Every row gives one point. Each copy is the shape, with its points in the same order, turned, moved and blurred by noise. Is it also mirrored, or only turned?

Shape (5 x 2):
[[-2.5  1.7]
 [-0.7  3.4]
 [-4.5  1.5]
 [-3.6 -9.3]
 [-3.4  2.6]]
Copy 1:
[[-5.7  2.3]
 [-3.9  4.6]
 [-6.8  1.0]
 [-2.0 -8.2]
 [-5.8  2.8]]
Copy 1 is: only turned
Copy 2 (5 x 2):
[[-0.9  2.6]
 [ 1.4  3.7]
 [-3.6  4.3]
 [-8.4 -6.1]
 [-1.6  4.0]]
Copy 2 is: only turned

Shape, 5 rows:
[[-6.3 -1.8]
 [-1.0 -3.8]
 [-1.0  6.7]
 [ 1.4 -1.6]
 [ 7.9 -0.4]]
Copy 1:
[[-4.4 -7.2]
 [ 1.5 -6.2]
 [-4.4  3.1]
 [ 1.9 -2.6]
 [ 7.0  1.3]]
Copy 1 is: only turned
Copy 2, 5 rows:
[[-8.1 -1.1]
 [-4.1  4.1]
 [ 1.8 -3.8]
 [-1.9  4.2]
 [ 4.4  7.2]]
Copy 2 is: mirrored
Copy 3, 5 rows:
[[-3.8 -3.5]
 [ 2.0 -3.0]
 [-3.6  5.2]
 [ 2.6  0.2]
 [ 8.5  5.0]]
Copy 3 is: only turned

Shape (9 x 3):
[[ 1.3 -1.4  3.4]
 [-0.1 -7.2  1.0]
 [ 2.3  4.7  4.6]
 [-2.8  2.1  4.6]
 [-0.5 -4.0  0.2]
 [ 9.2  1.8 -9.3]
 [ 2.4 -4.5  4.3]
 [ 9.3 -2.8 -7.0]
 [ 0.5 -0.4  1.8]]
Copy 1, 9 rows:
[[ 0.6 -2.7  1.0]
 [-4.7 -4.0  3.7]
 [ 5.9 -3.3 -2.0]
 [ 0.7 -4.0 -4.5]
 [-3.4 -1.3  2.5]
 [ 4.2  9.7  7.8]
 [-1.0 -5.0  3.6]
 [ 2.2  6.4  9.5]
 [-1.8 -1.0 -0.4]]
Copy 1 is: mirrored
Copy 2, 9 rows:
[[  0.5  -0.6   4.7]
 [  2.5  -5.8   4.6]
 [ -2.3   5.1   3.3]
 [  4.1   3.8   1.9]
 [  2.4  -4.1   2.2]
 [-11.6  -4.8  -4.5]
 [  0.4  -2.6   6.8]
 [ -9.4  -7.0  -0.2]
 [  0.3  -0.2   1.5]]
Copy 2 is: mirrored
Copy 3:
[[-1.8  0.3  3.3]
 [ 0.6  6.0  2.0]
 [-3.6 -5.9  2.9]
 [-7.2 -1.6  2.7]
 [-1.2  3.7  0.9]
 [ 7.8 -4.5 -7.9]
 [-0.2  2.0  5.4]
 [ 8.7 -1.1 -4.0]
 [-2.5 -0.3  1.1]]
Copy 3 is: mirrored

Shape (7 x 4):
[[ 0.6  6.6 -8.2  0.9]
 [-2.0  0.2  4.3  0.4]
 [ 1.3 -0.3  9.4  2.6]
 [ 7.8  1.5  2.6  0.1]
 [ 1.9 -0.1  3.7 -5.5]
 [ 1.4 -4.2  5.1  8.8]
 [ 1.0  5.9  1.4 -4.4]]
Copy 1:
[[-0.9  6.5 -7.6 -2.8]
 [-2.8  0.4  5.2 -1.1]
 [-2.8  1.7 10.3  2.9]
 [ 4.5  5.0  4.2  3.9]
 [ 3.4 -0.2  5.4 -2.7]
 [-5.9  0.3  5.4  8.6]
 [ 1.9  5.4  3.1 -5.2]]
Copy 1 is: only turned
Copy 2 (7 x 4):
[[ 5.9  3.7 -6.4 -4.5]
 [-2.4  2.0  0.9  4.6]
 [ 0.2  2.4  5.2  7.0]
 [ 5.3 -0.2  6.6 -0.3]
 [-4.1 -0.4  4.2 -2.2]
 [ 5.4 -3.2  1.4 11.4]
 [-0.5  4.3  1.3 -3.2]]
Copy 2 is: only turned
Copy 3 (7 x 4):
[[-1.1 10.3 -2.8  0.4]
 [ 2.4 -2.0  2.1 -3.2]
 [ 5.9 -5.5  5.2 -1.0]
 [ 1.2 -0.5  3.3  6.0]
 [-3.1 -2.9  4.8 -0.8]
 [ 8.1 -5.4 -3.3  0.4]
 [-1.9  3.8  5.8 -1.0]]
Copy 3 is: mirrored

Shape:
[[  2.7  -1.5   0.1   1.5  -4.1  -2.8]
 [  0.9  -9.2  -1.2  -4.6  -1.3  -8.5]
 [ -1.7   0.9  -5.3   0.9  -8.0  12.7]
 [ -3.7  -2.9   2.0  -0.6  -3.4  -3.5]
 [ -0.5   1.8   2.8  -2.6 -10.8  -0.2]
 [ -0.7  -2.6  -4.3   6.8  -3.4  -1.4]
 [  2.2   3.0   1.1  -0.5   4.3  -2.5]
 [ -2.1   2.2  -1.8  -6.9  -2.7   3.5]
 [  2.2  -6.0   1.3  -0.5   2.8   7.9]]
Copy 1:
[[  3.2  -3.0  -3.8  -1.8   0.2   2.5]
 [ -1.8  -9.6  -4.9  -4.6   5.9  -3.1]
 [ -6.0   3.0  -5.2  -0.3 -10.8  10.7]
 [ -2.6  -3.0   0.2  -5.4   2.1   0.4]
 [  2.7  -1.0  -2.1 -10.0  -6.1   3.6]
 [ -0.9  -0.8  -5.2  -0.2   4.0   6.5]
 [  1.8   1.7  -0.4   2.8   0.8  -4.2]
 [ -3.7   0.5  -3.5  -3.4  -7.4  -3.4]
 [ -3.6  -5.7   2.0   7.0  -4.4   3.2]]
Copy 1 is: mirrored
Copy 2 (9 x 6):
[[  3.2  -3.0   2.7  -0.4  -4.6  -0.4]
 [  1.7 -12.0   2.1   0.3  -1.2  -7.2]
 [  0.2  -1.5  -6.6  -0.8  -3.6  13.9]
 [ -1.3  -4.5  -0.6   3.0  -5.2  -3.2]
 [  5.2  -2.8  -4.3   3.3 -10.5   1.3]
 [ -2.8  -3.2   4.4  -3.4  -5.0   2.6]
 [  2.7   2.7   0.6  -1.7   1.2  -5.1]
 [  3.0  -2.6  -9.1   0.0  -1.7   0.6]
 [  1.5  -2.7   0.2   4.6   6.0   5.0]]
Copy 2 is: mirrored
Copy 3:
[[ 1.0 -0.9  3.2  1.5 -3.0 -3.6]
 [ 1.7  2.8 11.1 -4.6 -1.1 -4.3]
 [ 1.3 -7.5 -2.8 -0.9 -8.0 12.6]
 [-4.8 -0.6  4.8 -1.1 -1.5 -0.9]
 [-3.8 -7.6  0.4 -3.2 -6.7 -3.1]
 [ 1.0  2.8  3.2  4.3 -6.9  2.4]
 [-1.0  4.8 -2.9 -0.9  2.3 -3.2]
 [-1.9 -1.9 -2.0 -6.7 -2.3  3.1]
 [ 3.7 -2.3  1.4  2.2  5.6  6.4]]
Copy 3 is: mirrored
Copy 4:
[[  3.8  -2.7   0.3   3.0  -0.6  -4.4]
 [  8.3  -7.8  -2.4  -3.1   2.5 -10.8]
 [ -9.3  -6.4  -0.8   3.4   0.0   6.5]
 [  2.9  -3.3  -1.0  -3.5  -3.5  -5.1]
 [ -3.4  -2.9   5.9   1.1  -3.7  -4.9]
 [  2.9  -4.3  -7.0   4.5  -3.4  -2.2]
 [  5.5   4.6  -2.6  -0.6   3.0  -2.2]
 [ -4.6  -1.8   0.6  -4.4   4.5  -1.8]
 [  5.6  -6.0  -0.6  -1.8   3.6   6.7]]
Copy 4 is: mirrored

Shape (12 x 6):
[[-4.8 -2.7  4.8 10.5 -5.2 -1.7]
 [ 3.5  1.9  0.0 -0.4  1.3  4.2]
 [ 1.6  1.6  2.5 -1.6  8.7 -0.8]
 [ 0.6 -6.7 -1.7  8.7 -6.1 -1.1]
 [-2.4 -7.7  3.5  9.7 -5.6 -2.9]
 [ 5.3 -2.2 -0.6 -0.8  9.6  0.6]
 [ 0.3 -5.5 -0.7 -5.7  0.1 -0.2]
 [-1.7 -1.0 -2.0 -3.0 -1.2 -5.1]
 [-2.9 -1.1 -3.6 -2.4  5.8  0.7]
 [ 2.7 -7.3  5.5  7.8 -5.8 -1.1]
 [-1.6 -1.1  2.2 -4.4  6.8  3.5]
 [ 1.7  0.0 -2.3 -7.5  1.3 -4.1]]
Copy 1 (12 x 6):
[[ 0.8  7.7  8.1 -8.7  0.0  0.7]
 [ 3.5 -2.7 -2.5 -0.4  0.6 -2.2]
 [-4.0 -0.3 -4.5  2.0  3.0 -6.8]
 [ 4.6  1.9  3.9 -9.6  2.7  5.8]
 [ 1.1  5.4  7.1 -9.7  4.3  3.4]
 [-1.7 -2.6 -9.5  0.2  5.5 -2.6]
 [-2.2 -5.2 -0.9  2.4  4.3  5.9]
 [-6.2 -4.4  0.5 -2.7 -0.3  2.6]
 [-4.9  0.2 -5.6  2.3 -1.3  2.4]
 [ 3.8  0.8  6.4 -8.6  8.0  1.2]
 [-3.1  0.0 -3.8  6.1  3.0 -0.9]
 [-5.6 -9.1 -2.4  0.4  0.5  1.4]]
Copy 1 is: mirrored
Copy 2 (12 x 6):
[[-6.3 -2.8  0.9 10.5  2.7  5.3]
 [ 3.4  0.3  3.6 -3.1 -0.4  1.2]
 [-1.2 -3.3  2.8 -8.5  4.7 -0.7]
 [-1.7 -0.9 -3.5 10.1 -1.3 -0.7]
 [-5.4 -5.1 -2.2 10.4  0.1  2.0]
 [ 0.8 -2.7  1.6 -7.0  3.0 -6.3]
 [-1.3 -2.0 -2.8 -4.9 -5.8 -0.1]
 [-2.5  0.4 -6.2 -3.5 -0.2  3.3]
 [-3.9  3.4  0.4 -6.4  0.4 -1.6]
 [-1.1 -7.8 -0.8  9.4 -1.5  1.3]
 [-3.4 -1.0  4.6 -8.3 -1.5  0.0]
 [ 0.6 -0.3 -5.9 -8.7 -1.0  2.2]]
Copy 2 is: mirrored
